Each row of a before or after table is a point. One or more steps were done to the points. Then noise was added and the rows were shuffled. The steps act on how far a point lies along the listed directions, d1 being the first. What was done? A step turns or swaps two directions, mirrors them in a line or flattens them onto one, adds a multiple of one to another, or multiplies one. Angles are multiples of 10 degrees, from the lower direction toward the higher: turns from -170 to 170, lines from 10 to 170 but not 90. Use the fewest steps. Two steps may share a direction if one is a turn and the other turns, adds or multiplies; they go together, in the order done. Otherwise the lowest direction goes first.

Directions:
(1): [ 11 -41  38]
(2): [-55 -15   0]
Before, 14 rows:
[[ 78  26 -25]
 [ 44  22 -15]
 [ 29 -35  59]
 [  3   0   7]
 [ 24  35 -29]
 [-55  35 -25]
 [-17 -35   6]
 [  7   1  33]
 [  3 -52  53]
 [-35  23 -20]
 [-34 -38  27]
 [ -7 -58  54]
 [ -4   9  -3]
 [ 11 -37  22]]
After:
[[ 34  30 -10]
 [-22   6 -31]
 [-77   8 -20]
 [ -7  -1   5]
 [-40  29 -32]
 [-40 -13 -12]
 [-72   2 -12]
 [ 19 -38  30]
 [-72 -13  17]
 [  8   5   3]
 [ 24 -69  44]
 [-26   6  21]
 [ 49  50 -12]
 [ 40 -21  25]]
Steps: turn d1 and d2 by 100 degrees

Directions:
(1): [-21   9  16 -49  22  53]
(2): [ 46 -26  31  26  40  21]
(3): [-36  19  19  55 -15  35]
(4): [ 31  22 -60  10   0  36]
(5): [-34   6 -25  15  64 -20]
Before (8 x 6):
[[ 12  -6  14  19  17  -8]
 [  9  23 -75  16  40 -14]
 [ 67  -7 -32  12  23  65]
 [-37  -6  11  23  16 -76]
 [ 52  -1  -9   2 -47  29]
 [ 27  -5 -12 -60   2   5]
 [ 42 -27 -12  14 -13 -29]
 [ 64 -56 -16  10  43  -9]]
After, 8 rows:
[[-30  17  -1  57   3   0]
 [-16  -1  21  -4  13  54]
 [-44  -4  21  -3  59  -4]
 [ -9  -6  67  -3 -56  -1]
 [ -9 -42  75  33  37 -16]
 [ 23  -3  11  -1   6  16]
 [  9 -39  48  44   8  64]
 [ 33  22 -23 -34 -48  45]]
Steps: turn d1 and d5 by 160 degrees; turn d3 and d4 by -170 degrees

Directions:
(1): [ 60 -16   2 -18  -9   8  -5  -6  73]
(2): [-69 -19  21  25 -20  -1 -12 -10  54]
(3): [  8  16  45 -29 -57 -41 -34  14 -15]
(4): [ -2 -12  50 -20  62 -42  11 -31   2]
Before, 13 rows:
[[ 27  -3 -13  -5 -49   1 -17  25 -11]
 [ 16 -18   2  -6   1  -1  -1 -12  59]
 [  5  19 -20  10  -7  -1   1   7 -37]
 [ 49  11   4 -44   0 -26 -15   4 -34]
 [-36 -16  -5  27  -1  -7  -8  18  25]
 [-30  -1 -41  23  38  30  19   3 -47]
 [-43   2  49  -7 -53 -31 -48   1  24]
 [  5  -3 -12   7  24   3   4  12 -15]
 [ 83 -18 -14 -29 -40   0 -15   6  83]
 [  7  10 -21  -1  16  -5   2   4 -45]
 [  0  14 -24   2 -47  18 -27  21  -6]
 [ -5   1 -62  16 -27  47  -5  10  29]
 [-16 -12  14  -2  13  -6   6  -8  37]]
After (13 x 9):
[[  9  16  -5   3  13 -16   5  -2 -39]
 [-35  14  94 -35 -85 -72 -72   6  10]
 [-21 -11  -7   9  -4  14   5   1  41]
 [ 14   7  42 -33  19 -42 -20 -10 -18]
 [-32 -20   5  22  28 -17   0   6  24]
 [ 38  -5  43 -36 -13 -48 -19   5 -22]
 [ 14 -20  -8   0  -2   8   1 -10  61]
 [  6  10 -29   3  14   2   3   6 -43]
 [-33 -14 -59  36  87  47  43 -11 -38]
 [  2  -5 -27  17  28  16  10  13 -12]
 [ 46  22  -2 -44 -60 -22 -36  26 -37]
 [  9 -19  -9 -10  95   0  28 -39  24]
 [ 89 -19  20 -48 -21 -31 -16  -7  76]]
Steps: mirror d2 and d4 in the line at 10 degrees; multiply d3 by 2

Directions:
(1): [ 60  13  47 -24  24 -27 -28  27  38 -17  -9  42]
(2): [-18 -17  18  46  38  18 -18  20 -61 -16  22  54]
(3): [ 17 -20 -18 -12  24 -47 -33  17 -25 -30  49 -61]
Before, 11 rows:
[[ 14  -2 -19 -14 -16   3   8 -32  31   9 -15   6]
 [-14   7 -23  -1 -15   3  14   3   6   0  11   4]
 [  7  -3 -27  -2 -25 -34  -1   9 -16 -22  16 -36]
 [-46  11  35  32 -17  52  24 -10   3  32 -31  71]
 [-84 -51 -13  68  10  47  27  -3 -68 -13  31   9]
 [ 24  32  35  -3 -25  21  41 -11  57  17 -71  86]
 [-63 -20 -60  32  -5  24  37 -14 -58 -10  36 -61]
 [-18  -7   9   9 -22  16  42  -6  11  39 -18  33]
 [ 21 -27 -16   4  42 -51 -51  28 -41 -39  52 -50]
 [-37  24 -19  16 -20  66  42 -27   9  28 -62  21]
 [-71 -24 -38  33 -21  21  33 -33 -22   5   6  -2]]
After, 11 rows:
[[ -2 -27  -9   0   6 -37   3  12 -18   4  42 -39]
 [  3 -23 -20  17  17  -3 -14 -15 -26 -11  19  17]
 [-14 -18 -24 -18  -6 -40 -20   0  -8  -8  50 -92]
 [ 81  15  41 -39  37 -38 -17  41  50 -42   4  22]
 [ 58 -10  24 -62  -4 -59  -5  16  90 -34   5 -50]
 [ 38 -15   8 -28  22 -60 -29  12  32 -37  27  -7]
 [-48 -33 -63  33  -2 -16  16 -17 -73 -18  39 -72]
 [ 15 -15 -29  -8  47 -35 -39  23 -39 -42  34 -64]
 [  3   3 -10  -3   8 -10  -5  18   7 -13  17  12]
 [ 19  31  31  -7 -24  29  21  -9  63  27 -65  63]
 [ 21  12  19  10 -18  -3   4  15   2 -16 -17  52]]
Steps: turn d1 and d3 by -150 degrees; multiply d2 by -1

Directions:
(1): [ 13  32  24  24  59 -83 -10 -27  15  -9  26 -16  34  31  25   1  15 -42]
(2): [-36   3  29 -30  11 -23  54 -41 -39  34  -8  13 -32 -60  22  14  53  -5]
Before (9 x 18):
[[ -8  25  27   4  35 -47  19 -21  -4 -13  -1 -28  28  19  15   8  14 -13]
 [-22 -20  -8 -30 -47  53  16  17 -27   2 -30  11 -46 -25  -9   9  10  34]
 [ 10 -19   0 -14  -7  27   7  -2 -21  11  -4   0 -19 -20 -10   5   5  12]
 [ 40  22   1  31  31 -63 -16  -3  20 -29  11 -13  20  44  27  -3   9 -35]
 [ 10  12   0   1   2   1 -12   3  11  -5   2  14   4  30  12   5  -7 -17]
 [ 20  15 -21  18   8 -21 -14  10  19 -28  15   2  19  44   9 -15 -11   2]
 [ 18   2  -2  21  -1   7  -6  15  24 -17   4  -1  -2   0 -20 -10 -28   4]
 [ 24  21  11  51  59 -95 -29 -17  33 -15  27 -29  56  51  27  -8   7 -34]
 [-28 -21  -3 -17 -13   2  43 -27 -27  23  -2  15 -18 -50   2  -4  24  21]]
After (9 x 18):
[[ -7 -10   3 -29 -22  -7  51 -14 -36  16 -24  18 -49 -49  25   7  48   4]
 [-29  10  29 -19  19 -20  42 -31 -24   6 -15 -15  -1 -20  14  17  26   1]
 [ 14   8  -4  30  27 -54 -13 -14  19 -13  28 -15  37  32   3 -12 -11 -14]
 [-45 -22  18 -25 -10 -12  64 -38 -48  47 -21  14 -41 -81  24  10  67  17]
 [ -2   3   3 -13 -14  19   8  -6  -6  10  -7  24 -16   0  14   7   4  -3]
 [-11  -4 -21 -20 -28  22  28   4 -19   4 -11  19 -28 -18   5  -2  18  28]
 [ 29   7 -12  25  -1  -7 -51  34  28 -39   4 -17  20  65  -6  -5 -26  -3]
 [  3  -8  -4   9 -14  22  15  13  11  -5  -5   9 -19 -24 -17  -8 -18  14]
 [ 30  -8   0  11  12  -3 -26   3   3  -6  11 -19  11  22  -6   0 -10  -3]]
Steps: swap d1 and d2
